Rows are points. A path goes straight from each point to the next, and from the last back to the first. The post is the endless flat space through its rows: a point in 2 columns, a line in 3, a plane in 4, and so on, so that a path can go around it. Count how often the path circles the post. Going back the other way cancels.
(in the rows, 128 means zero)

Post, 2 rows:
[[130 157 158]
 [107 116 108]]
Path:
[[145 138  95]
 [ 87   7  18]
 [ 78  92 128]
 [116 187 181]
 [144 187 147]
 [104 166 117]
 [102 166 189]
 [157 124 180]
 [102 132 182]
 [ 66 136 116]
 [144 206 143]
 [123 115 104]
 [169 187 165]
 [112 141 115]
 [184 168 175]
 [146 126 156]
 [132  97 153]
 [146 150 139]
 [132 155  86]
 [131 107 108]
 [173 177 204]
 [158 132 141]
 [121 120 134]
 [ 94 117 113]
 [ 95 172 117]]
Times around: 2

Post, 8 rows:
[[ 81  68 151 142 124 119 119 123 116]
 [120 134  70  94 120  91 153 121 120]
 [154 113 127 167 139 121 147 128 110]
 [142 193 155  88  63  84  88 129  80]
 [ 81 120 129  79  95  62 114 205 181]
 [ 93  77  90 148 125 121 120 163 130]
 [ 65 103 154 179 150 118 113 147 183]
 [180 209 135 107 167 158 146  93  60]]
Path, 24 rows:
[[156 159  84 121  81   9 100 130 156]
 [ 77  68  82  68 169 131 168  75 139]
 [189 203 130 151  72 136 113 152  91]
 [ 22 135 125 150 137 111 134 134 135]
 [151 111 126 125 211 181 242 187 173]
 [ 80  93 130 125  96 104 132  80 177]
 [126 109  97  52 110  49 111 144 119]
 [186  90  96 186 138 104 128 135 167]
 [169  94 149 176 117 126 129 118  91]
 [155  62 139 181 120  79 117 124 102]
 [162 135  96  43 146 137 132  87  63]
 [ 89 117 140 110  51  59 143 137 179]
 [104 108 109 121 157 105 194 158 145]
 [128 115  57 124 155 117 160 186 120]
 [110 118 145 136 110 187 142 141  46]
 [ 88  97 110 109 164 137 174  75 174]
 [145 131 161 158 108  95  88 114 124]
 [242 133 153 184 118 112 134 134 135]
 [147  72  62 129 123  92 197 190 179]
 [123 105  82 118 143 127 101 139 128]
 [238 217 109 196 141 131  75  99  29]
 [ 86 170 105 147 100 100 110 144  93]
 [147  86 101 194  84 151 148 145 103]
 [125 128 104 134 122 140 121 105 134]]
Times around: 1

Post (17 x 18):
[[137 129  92 149 139 149  83 234 130 189 135 225  64 112  97 141 144 148]
 [127 150 134 133 143 162  95 144 108 154  97  41 101 130  89 151 120 178]
 [113  95 153 132 137 120 102 179 130 167  88  70 128 145 130 110 167 159]
 [143 157 144 121 128 103  97 184 136 145 162 213  79 111 150 179 194 127]
 [143 129  68 149  72 124 117  59 153 126 184 130 169 114 109 155 120 114]
 [ 59 133 146 166 106 143 128 127 118 175  93  74 105 157  95 149 170 182]
 [102 147 145 141 150 117 112 188 160 182 119 136 104 151  51 170 129 193]
 [147 185  91 150 101 122 139  99 131 126 138 140 156 164 105  98 111 104]
 [ 93 116 158 121 105 115  92  98  94 117 146 112 136 116 134  87 146 164]
 [110 136 125 141 127 107 118  73 146 105 125 101 100 103 117 116 122 110]
 [161 149 133 150 112 177  91 165 180 173 149 219  96 115 115 152 136 126]
 [105 109 124 137  64 115  93  52 120 115 105  84 144 172 122 130  94 104]
 [134 137 128 161 103 157 146 157 113 125 167 141 137 134  54 173  72  80]
 [ 64 143 148 171 127 100  98 103 125 172 134  69 117 117 167 125 123 158]
 [ 58 131 116  98 108 139 105  97 161  98 138  96 118 139 157 134 135 119]
 [134 129 103 132  84 126 170  74 134  99 128 153 137 140 137 134  77 123]
 [161 178  85 185  73 126 111 173 170  97 156 196 136 109  86 176 127 111]]
Path, 26 rows:
[[108  53 136 112  65 195  78 147 140 135 117 149  99 129 107 237 172 110]
 [144 165  86 118 127 205 106 128 143 114 178 165 135 165 112 172 107 129]
 [159 129 161 105 122 146 137 157 124  97 164 185 107 105 197 121 146 115]
 [152 147 136 128  82 149 124 174 134  87  76  61 160 160 130  48 133  99]
 [139  63 187 153  99 147 142 195 126 171 131 131 120 149 168 121  73 137]
 [128 109 168 141  72 103 121 155 163 167 118 234 124 196 218 133 217 142]
 [174  85   9 186  68 121  79 170 116 145 165 154 143  62 117 108 158 143]
 [ 99 114 208  95 130 107 152 136 120 120 111 111 132  97 181 113 152 149]
 [163 173 121  80 140  88 110 156 102  77 133 198 142 118 174  54 104 168]
 [148 170  35 218 105 182 159 108 153 164 113 153 108 138  62 162 155 154]
 [130 175 106 196  65 172  34  66 198 175 170  69 139 156 188 134  93 137]
 [151 132 130 154 120 141 131 101 121 102 144  62 127 147  23 205  90  74]
 [ 79 118 139 188 138 101 150 116  71 146 180 134 106 149  75 104  87 168]
 [170 158 173 153 101 136 101 165 144 159 149  87 105 145  63 189 180 131]
 [ 40 124 154 161  62 167 118  85 157 229 162 186 117 104 126 136 110 137]
 [151 177 106 149 111 131 114 116  83 182 136  95 153 175  98  68  82 109]
 [134 136 122 191  48 130  85 147 191 175 152 181 117 156 140 177  90 137]
 [134 148  91 141  90  54 143  82 107 157 108 136 137 106 176  66 130 158]
 [128  65 215 101 106 120 142 222 124 112 118 159 140 102 123  64 128 159]
 [ 79  92 121 139  76 164 134 162 159 184 120  91 117 225 114 132 123  88]
 [ 90 100 137 141  45  49 119 112 137 142 153 193 163 152 191  80 164  66]
 [124 132 148 160 110 129  95 113 190 210 100 135 142 141 126 134 164 179]
 [110 107 140 133  91 213 106 109  65 119 160  89 208 166  13 135 100 137]
 [ 92 205  84 174  92 158 159   7 126 103 122 138  97 159  93  73  83 164]
 [145 120  49 145  64 160  93 154 128 130 125 115 171 170  55  75 125 150]
 [ 50 164 133 101 124 110  84 122 178 186 169 159  97 123 114 182 132 142]]
Times around: 3

Post:
[[132  75  89 189  84 123 187 144 117 100 149 146 109 108 124  77 120 147]
 [120  89 159 167  97  89 150 154 120 106 132 150 133  71 167  71 126 123]
 [142 121 126 125 130 145 129 152 142 132 114 140 108 140  36  99 138  86]
 [ 94 116 131 119 137 142 103 108 186 125 169 151  75 100 105 152 163 103]
 [131 134 148 113 167 156 161 102 137 140 159  99  52 139  78 191 147 100]
 [143 126 131  72 169  96 118 113 176  77 149 152 100 105 122 185 165 141]
 [124  57 123 181 118 122 140 156  94 126 101 166 127 151 128 114 159 124]
 [129 129 121 140 146 147 129  86 163 111 135 140 143 106  96 207  95 147]
 [134 137 127 169 134 113 175 132 171  97 103 177 114 103 158 136 144 118]
 [110 114 111 100 177 143 102 104 166 112 135 124  49  78 116 156  99 128]
 [132  73  91 184 118 110 149 146 136  87 134  90 149 121 177 107 143 106]
 [147  92 138 153  51 148 139 173 162  95 137 125  87 144 166 115 145 119]
 [113 170 136 103 165 134  89  86 161 162 121 138  85 163  79 151 151 140]
 [121 157 134 122 184 127  95 126 142 163 191 186  95 160  98 182  98 127]
 [148 187 147 131 152 166 100 130 126 117 138 149  92 117  89 147 178 126]
 [106 100  98 156  95 126 175 184 125 144  89 111 140  81 137  95 144 130]
 [157 105  89 127 106 141 185  94 132 108 149 189 128  90 181 116 129 102]]
Path (24 x 18):
[[177  63 141 128 104 123 116 149 134 116 179 205  42  88 165  69 146 115]
 [ 87  64  51 147 103 128 180 102 157 162 129 136  31 124 125 107 146 109]
 [158 160  79 170 107 120 174 126 177  71 109 114  82  93 151  91 142 121]
 [208 131 110 157  82 164 146  95 144  86 122 107  91 124 149 113 157  91]
 [153 139 129 179 121 176 164  77 124 108 103 134 164 108 144 157 124 172]
 [143 106  81 133 139 199 217  92 123 122 156 124 139 168  47 227 132 115]
 [113 147  83 149 179 169 107  92 154 136 114 146 135  90 110 157 161 131]
 [100 116 111 222 125 149 146 102  79 213 142 200  95 145 115 131 141 131]
 [168 190 143 148 122 133 155 167 126  70 107 169  58  60  95 149 156 135]
 [151  89 133 208 102 129 113 151 132 124 106 203 144 135 133 146 142 115]
 [159  89 163 128 156 139 165 155 131 134 150 128  82 123  54 139 141 106]
 [ 81 145 192 107 142 120 149 142 154 140 132 132 138  88  91 115 155 141]
 [152 150 146 156  53 163 152 165 134 175 190 229 144 151 138 131  88 146]
 [203 208 108 111 109 124 183  93 230 139  93 170 145  79 104 132 104 100]
 [135  83 111 124 119 117 162 135 189  87  51  35  52 104 125 119 158  54]
 [152 121 122 177 110 137 108 134 169 117 148 118  90  92 202 171 120 103]
 [101 162  80 162 226 124 101 163 145 223  59 145 146 134  77 154 130 137]
 [187 154  90 161 170 108 146 126 150 135  59 146 118 161 171 123 105 142]
 [156 149 149 191  94 133 121 138 172  89 131 238  55 207 181 185 170 100]
 [ 91 110 120 114 149 134 174 138 109 122  66 100 121 171  85 218 172 146]
 [105 145  93 140 209 114 166 123  89  95 150 161 144 101 102 154 138 120]
 [120 119  99 103 105 116 175 172 170  55  44  17  67  98 112 176 245 126]
 [141  98  76 134  69 130 165  48 195 127 105 196  60  69  41  54 121 133]
 [138 145 153 211 205 103 116  88  98 174 119 249 140 201 100 158 145 162]]
Times around: 0
